Every row gives one point. The last column is the point's height on a tilted bowl or saddle (a function of degree 2), plus a little noise. Count its main directions that bend up, bend down and stay straight.

Points (18 x 4):
[-6.1 5.7 1.8 1.6]
[-2.3 2.8 -2.0 4.5]
[3.2 -2.3 4.2 -1.1]
[-11.1 0.6 -1.0 2.8]
[-6.6 1.2 3.9 -2.2]
[8.0 6.6 -0.8 6.7]
[4.0 -0.9 3.8 0.3]
[-7.3 -1.3 -1.4 1.8]
[4.3 -9.7 2.2 -6.6]
[-3.6 2.4 -4.9 7.2]
[2.3 7.2 -7.3 11.5]
[1.7 -3.6 -0.6 -1.3]
[-2.3 1.3 2.6 0.0]
[-1.9 1.6 0.9 1.5]
[8.3 2.2 3.1 3.8]
[4.8 4.7 4.4 3.5]
[0.1 1.8 4.4 0.0]
[3.8 -3.7 4.6 -1.3]
Directions: 1 up, 1 down, 1 straight

Points (26 x 5):
[-3.8 10.2 1.9 -1.2 -5.7]
[5.3 -0.9 5.5 -0.7 3.2]
[0.6 -1.9 -2.1 -1.5 -1.1]
[4.3 2.4 -1.7 6.3 -0.6]
[-4.5 4.5 -5.1 -4.5 -9.4]
[2.3 5.3 -5.4 -0.5 -4.4]
[3.7 5.9 1.0 10.2 -1.1]
[-6.4 -1.8 -0.1 -2.9 -4.2]
[4.4 -2.1 2.3 -5.6 1.9]
[5.4 9.6 -0.1 -5.5 -2.7]
[3.1 -1.1 -10.2 2.2 -8.2]
[8.0 -1.6 0.6 -0.2 2.5]
[-10.2 -2.6 7.1 -2.6 -4.8]
[4.6 -4.4 -6.5 -4.1 -3.3]
[3.8 -1.7 6.7 -3.4 2.9]
[-1.4 0.0 -4.3 -1.7 -4.3]
[1.3 -2.4 6.2 -2.4 2.3]
[-0.4 -2.4 1.5 -2.4 0.6]
[6.9 4.6 -4.4 -1.3 -1.6]
[8.1 0.2 -1.2 4.4 1.4]
[2.9 3.4 1.6 -1.0 0.9]
[0.9 0.5 5.3 -6.3 0.8]
[-3.1 4.9 -0.4 7.4 -5.6]
[-4.7 -4.0 0.3 -2.4 -2.2]
[-5.8 2.0 -7.1 1.4 -11.4]
[5.6 0.6 0.0 4.0 1.4]
Directions: 0 up, 3 down, 1 straight

Points (40 x 7):
[-1.9 -0.2 4.9 2.6 1.9 -4.9 1.5]
[5.0 2.3 10.9 2.6 -6.1 6.1 7.0]
[5.5 1.3 -5.7 2.4 -6.1 -17.0 -7.5]
[1.0 1.1 0.1 0.2 3.2 -0.2 -0.9]
[1.6 1.9 2.2 0.8 6.5 -5.3 -5.1]
[0.4 -3.1 -0.5 -0.6 -1.3 2.1 1.0]
[-1.5 6.9 2.6 -7.7 5.3 4.9 -4.6]
[-9.4 -0.5 1.6 -4.5 -0.8 -3.4 11.1]
[-0.9 -1.9 -0.9 3.7 3.1 8.2 1.3]
[-6.8 2.0 9.1 -5.1 7.2 4.9 -0.3]
[5.1 -4.0 -6.2 -2.5 -1.4 5.0 -6.1]
[3.3 3.0 -5.9 0.3 1.9 -0.4 -2.3]
[-1.1 -3.1 6.7 -5.4 -2.3 0.4 1.8]
[-9.3 0.0 -2.3 6.4 7.1 5.4 6.8]
[-9.5 8.2 6.4 -4.1 -0.6 7.3 -1.3]
[-1.9 -0.3 -0.1 -6.9 1.8 3.9 -0.7]
[3.4 3.2 0.2 0.2 1.5 -6.3 -3.6]
[3.9 -0.5 2.8 2.9 2.3 0.9 -1.3]
[6.7 -2.0 8.4 -1.3 2.8 -3.3 -5.6]
[0.3 9.9 -4.0 -2.2 1.0 5.4 -1.8]
[1.4 7.8 1.0 -6.2 -4.8 0.0 0.3]
[1.2 -1.3 4.1 -3.5 -0.2 0.8 -0.1]
[6.5 -1.7 -5.8 5.1 8.1 -6.8 -12.6]
[-0.2 3.5 -10.1 -0.5 -2.8 -8.1 0.2]
[-8.0 -2.4 5.0 8.5 7.9 2.7 4.2]
[-2.6 1.3 0.7 9.0 -1.7 5.4 7.0]
[2.8 -6.5 -2.6 -2.4 -1.1 -0.8 -3.0]
[1.6 -3.1 3.7 2.0 -1.9 2.3 2.4]
[-1.2 -6.0 1.2 -0.6 -0.3 -1.4 2.5]
[3.3 -2.1 -2.7 5.0 -1.1 -1.8 0.3]
[5.4 -1.1 2.2 -1.4 -3.4 -3.5 -0.8]
[-1.7 1.0 -6.8 -4.2 1.2 -5.0 1.4]
[-0.5 -8.6 -4.1 -7.4 -4.3 -1.3 -3.9]
[0.1 0.3 4.9 5.7 -5.6 2.5 8.0]
[2.2 -0.5 2.3 1.2 -0.7 6.5 0.8]
[2.6 -1.1 1.8 -1.8 0.4 1.9 -1.0]
[-0.5 -5.5 -9.1 -1.4 5.5 2.4 -1.8]
[0.1 1.4 -6.7 2.4 2.5 1.1 0.3]
[-0.2 -4.2 -4.8 6.2 -0.2 -4.4 1.2]
[-0.1 4.6 2.4 -0.9 -2.3 0.2 2.0]
Directions: 1 up, 2 down, 3 straight

Points (66 x 9):
[-0.3 -5.7 -0.8 0.3 2.9 5.0 4.0 0.2 2.4]
[4.1 -9.1 -1.4 -1.6 5.4 -4.0 -0.2 -1.5 6.8]
[-2.5 -9.5 -8.3 5.2 5.9 4.8 -6.3 0.5 -1.9]
[-1.3 -1.1 6.1 1.5 -3.5 2.5 3.5 -3.2 -0.6]
[-2.7 4.1 -6.3 -4.0 -2.9 4.0 0.0 0.4 -3.2]
[0.2 -8.6 -1.8 -0.3 -3.0 2.4 -1.3 0.2 1.5]
[2.2 0.7 3.7 1.9 -3.0 -10.6 3.9 3.4 6.9]
[2.1 4.2 3.2 0.5 3.2 -6.6 7.5 -0.6 -2.4]
[-5.6 -0.8 2.9 -0.9 2.3 -1.3 4.2 6.9 -3.1]
[-6.1 -3.7 -3.0 1.2 5.6 2.9 1.8 -0.1 -1.2]
[0.1 -5.2 -6.9 7.9 -1.0 -1.7 3.1 -4.4 0.9]
[-3.8 -1.2 -3.1 5.1 -0.1 1.6 -1.4 -2.9 -1.8]
[2.0 -0.2 0.7 -5.8 4.0 6.5 0.8 0.6 -2.7]
[-1.1 9.2 3.7 -1.5 5.4 5.8 -4.4 -2.6 -10.3]
[-4.8 1.9 -0.9 0.5 -2.7 -2.0 -1.9 -1.0 -3.2]
[-1.5 -2.4 -3.1 -4.2 -1.9 3.6 3.7 -1.1 -1.0]
[-1.1 5.2 7.7 -2.3 -2.0 -1.5 0.3 10.0 -6.9]
[-0.3 -0.3 3.0 0.2 0.5 0.8 3.4 -0.2 -0.3]
[-4.4 -9.1 -1.4 -1.6 6.8 8.4 -4.7 3.7 -0.3]
[-7.5 6.7 4.2 0.8 -5.0 -1.2 1.5 -0.1 -6.9]
[2.3 -0.6 -6.2 4.6 4.4 2.3 -0.9 1.2 -0.1]
[0.2 -4.0 1.4 0.1 -3.5 -4.0 -6.2 4.9 3.3]
[1.1 11.6 -3.1 0.7 -0.6 2.0 6.9 -5.5 -5.9]
[-0.9 -2.8 2.2 1.6 -0.8 -0.3 11.0 8.7 6.9]
[-7.7 -4.7 -3.2 4.6 -9.7 -0.7 -4.8 -3.6 -2.8]
[0.6 2.5 -1.2 5.4 -2.1 2.9 5.6 3.6 2.5]
[-3.9 -3.1 0.3 3.3 -4.9 5.2 -7.5 0.1 -1.7]
[-3.7 -0.8 -1.5 1.8 -5.6 -7.2 -5.4 0.4 0.6]
[2.6 -3.0 5.6 7.0 6.9 2.8 -10.6 2.2 2.3]
[-1.2 -4.2 -0.5 -2.6 -0.2 -2.3 10.4 -3.2 3.2]
[2.1 -0.1 1.7 -3.3 -1.0 2.3 -6.2 -5.2 -2.0]
[-7.7 4.4 -2.5 -2.9 1.4 5.1 -3.2 1.6 -5.9]
[-2.4 1.7 2.5 -9.5 -2.9 1.0 -2.7 8.5 -11.5]
[-3.5 10.4 -7.6 -7.5 1.7 0.1 1.8 1.6 -9.3]
[-7.3 -12.0 2.4 5.8 1.7 0.5 -11.8 -1.3 5.1]
[-1.3 5.0 2.9 3.6 2.3 -3.2 6.5 -6.2 -5.5]
[8.0 -0.6 -0.3 -2.5 7.1 -0.4 -0.1 2.6 -0.1]
[-7.2 3.3 -0.4 4.4 0.0 0.4 1.7 5.5 -4.2]
[5.3 2.2 -3.6 3.2 -1.0 -4.7 -0.7 0.3 0.4]
[2.0 0.3 12.2 -0.9 -1.6 1.8 3.0 -7.0 -5.8]
[0.3 -1.3 -3.4 -2.4 -3.2 -7.6 -4.2 2.2 0.4]
[1.7 -6.0 1.0 -2.2 -3.3 4.2 6.2 3.1 1.9]
[-2.7 -1.3 -2.2 -3.6 6.0 -6.2 9.6 -3.7 -1.1]
[-1.5 -2.5 7.3 0.9 -1.6 -2.7 1.6 3.6 3.5]
[-1.2 -4.0 2.2 -7.3 -0.5 -3.8 -6.0 4.3 -1.6]
[-2.3 1.8 -0.8 -2.9 -14.5 5.3 -4.2 7.7 -7.3]
[4.4 8.1 -0.4 1.6 0.1 -6.5 0.5 3.5 -4.7]
[-3.6 -4.2 -3.9 -0.8 4.3 5.1 1.5 -0.6 0.4]
[-1.3 2.8 4.8 0.7 -2.7 -0.1 0.8 1.9 -2.6]
[-0.9 1.2 -4.0 8.3 -1.5 -5.1 -5.7 2.0 -2.2]
[-5.8 6.7 -0.3 1.4 -3.4 0.9 -7.2 1.5 -7.3]
[-1.3 -10.5 0.8 0.8 -14.0 -2.6 5.7 -1.6 4.1]
[-3.5 -0.7 2.8 6.5 -1.4 -7.4 0.7 -3.1 1.9]
[4.8 -2.4 1.6 6.6 -5.6 3.8 1.2 -1.3 0.6]
[-5.5 0.3 3.1 -4.1 -8.5 3.6 0.5 2.4 -4.9]
[-1.9 4.4 -5.9 -1.9 -5.7 -1.5 1.4 -1.5 -3.3]
[1.4 1.9 1.1 8.5 -3.4 1.7 -1.3 5.9 0.7]
[7.1 3.2 1.0 -2.8 -6.7 -4.3 -4.4 3.8 -2.3]
[-0.7 -2.7 -4.0 -1.3 1.7 -0.7 -8.4 2.5 -0.7]
[1.3 -2.4 0.0 -10.2 -0.6 1.0 4.1 11.1 -9.7]
[-2.4 1.0 7.3 3.9 2.6 -1.0 6.0 -0.3 -0.6]
[-0.3 0.7 6.8 9.5 2.4 12.3 3.1 -3.1 -2.5]
[2.7 -0.3 -0.5 1.0 -7.7 6.9 4.6 -2.6 -1.6]
[0.2 2.1 2.7 -0.4 -0.8 5.7 -4.2 3.7 -3.2]
[-4.9 5.5 5.7 3.7 3.9 -4.4 -2.5 3.5 -8.7]
[8.9 2.2 0.5 1.1 7.1 -0.7 1.5 5.7 -0.4]
Directions: 2 up, 3 down, 3 straight
